Rows are points. Two turns around zero, p and q, are shown by what they do to some points. Where does a point land after both, in the order given? Backwards means that the second turn is done in reverse. Each puzzle has new turns, and all numbers are rounded.
In the rows, 128 means zero.

Turn p:
[163 117] => [158 108]
[144 140] => [147 135]
[ 77 127] => [ 79 142]
Turn q:
[106 122] => [109 141]
[100 147] => [124 162]
[178 115] => [151  82]
Where do these land?
q, then p backwards: [103 110] => [ 97 126]
p, then q: [103 133] => [122 153]
q, then p: [178 141] => [161  88]

Turn p:
[168 168 183] => [185 163 170]
[114 122 115] => [110 121 122]
[ 90 133 113] => [ 88 123 136]
[113 100 124] => [118  99 120]
[155 116 106] => [140 133  93]
Turn q:
[144 147 114] => [155 133 136]
[143 159 107] => [165 143 135]
[126  79 110] => [118  89  95]
[ 77 130 178] => [ 66 163 131]
[150 125 131] => [136 113 142]
Where do these land?
p, then q backwards: [176 110 100] => [105 127  74]
q, then p: [142 152 135] => [149 137 145]
q, then p: [111 159 123] => [128 162 138]
q, then p: [ 96  77 128] => [ 78 105 105]
q, then p backwards: [104 167 157] => [123 182 122]
p, then q: [139 102 125] => [139 105 115]

Turn p:
[128 169 124 139 141  98] => [143 167 152 130 104 127]
[175 155  94 134 162 132] => [174 175 101 116 138 119]
[ 91  98 161 146 115 138] => [ 85  98 141 159 137 127]
[ 97 127 146 109  70 102] => [113  80 163 121  86 138]
[120 128 110 133 153  77] => [118 161 154 104 118  95]
[158 171 139  83  95 152] => [177 107 123 114 113 185]
[105 119 120 133 179 163] => [ 92 162  98 135 159 139]
[154  76 147 131 124 126] => [132  93 133 127 169 100]
[123 109 110 144 112 163] => [118 108  88 145 126 120]
Turn q:
[113 111 150 134  58 133] => [111  82 150 130  76 146]
[ 86 134 149 159 150 149] => [ 87 112 151 129 168 122]
[115 114 104  61 152  64] => [159 160 108  92 101  53]
[170 128 102 164 147 138] => [129 158 101 166 145 157]
[157 147 151 132 130 124] => [153 139 151 139 134 145]
[106 113 138 121 147 156] => [121  99 121 123 157 114]
[150 149 102 125 113 132] => [137 147 112 117 116 158]
Where do these land?
p, then q backwards: [117 175 154 139 110 121] => [162 134 149 150  95 110]
q, then p: [109 190 147 109 108 174] => [115 108 114 103 183 183]
p, then q: [135 104 142 165 149 132] => [108 162 142 146 145 110]
p, then q backwards: [108 114 125 197 107 113] => [118  70 142 152 132  86]
p, then q: [160  98  98  89 138 130] => [168 141  91 107 128  99]
q, then p backwards: [117  94 153 145 117 121] => [112 114 145 156 100 121]
q, then p: [148 144 116  97 132 124] => [163 130 118 109 128 138]
p, then q: [129 105  88  81 164 109] => [162 136 116  67 130  98]
